Each row is a point. The last column is the point's height on a tilted bowl or saddle (a function of degree 2), plus a little noise. Count its main directions that bend up, bend down and stay straight.

Points:
[[  6  -9  44 -13]
 [ 14 -60  29 -11]
 [-17  43 -27   7]
 [ 37  28 -28  -3]
 [ 16 -21  -2  21]
 [ -6  -5  20   6]
 [-29 -22  18  -5]
 [-27  -9 -10   8]
 [-42  40   0  60]
 [  1  20 -16   7]
 [-31   4 -17  17]
 [ 39 -32 -30  52]
 [ 16   1 -15  15]
 [-13 -14  41 -15]
 [ -7  20 -59 -32]
 [ 17 -12 -20  18]]
Directions: 1 up, 2 down, 0 straight

Points:
[[ -9 -18 -39 -18 -17]
 [-16  13   2   9  -5]
 [ 23 -11  31  38  -7]
 [ 13   8 -34  24 -14]
 [ -7  20   3  12  -8]
 [ 22 -14  -2  -3  -2]
 [  3 -25  25  33 -10]
 [-29  45  34  24 -45]
 [-18 -32  14   7 -10]
 [-26  35 -25 -11  -4]
 [  1   2  30  -2   0]
 [-12  16   3 -22   0]
 [ 17   9 -23  -4   1]
 [ -3 -60 -19 -16 -60]
 [ 15  25  35  22 -21]
 [-21  15 -13   8  -7]
 [ 40   1 -31  -9  -1]
 [ 25  57  11 -36 -54]
 [-10 -16 -41  -5 -18]
 [ 39  18 -32  44 -27]
 [-12 -44  32  39 -23]
 [ 28  12 -22  -5   1]
 [-10 -13  -1 -47 -17]
 [ 58 -25  13  42  -6]
 [ 29  29  -1  28 -21]
 [ 10  14 -25   1  -1]]
Directions: 0 up, 2 down, 2 straight

Points:
[[ 29 -30 -16  11  20]
 [  3  10  -6 -10   7]
 [ -6  26 -11  -1  11]
 [-21  24  -3 -24  23]
 [ 25 -24 -12 -16  19]
 [-13  11  10  -2   5]
 [ -9 -60  11  22  52]
 [ -5 -43  32   9  36]
 [-20 -14   6  31  15]
 [ 15 -12  16  -7  11]
 [ 19 -15 -28  14  17]
 [ 17 -28  35 -44  58]
 [-37  34  16 -46  55]
 [ 41   1  -5  51  16]
 [ 26 -21 -24  44  34]
 [-58  18 -44 -15  60]
 [-28  11  10   9   6]
 [ 11  -9   1  14   4]
 [ 28  -6  -2 -12   8]
 [ -4  -3 -22  -3  12]
 [ 37   4  24  -2  11]
 [-19  12 -11 -19  16]
 [ 38  -2   4  19   2]
 [ 20 -27  11 -15  21]
 [ 21   8  26   8   9]]
Directions: 3 up, 0 down, 1 straight
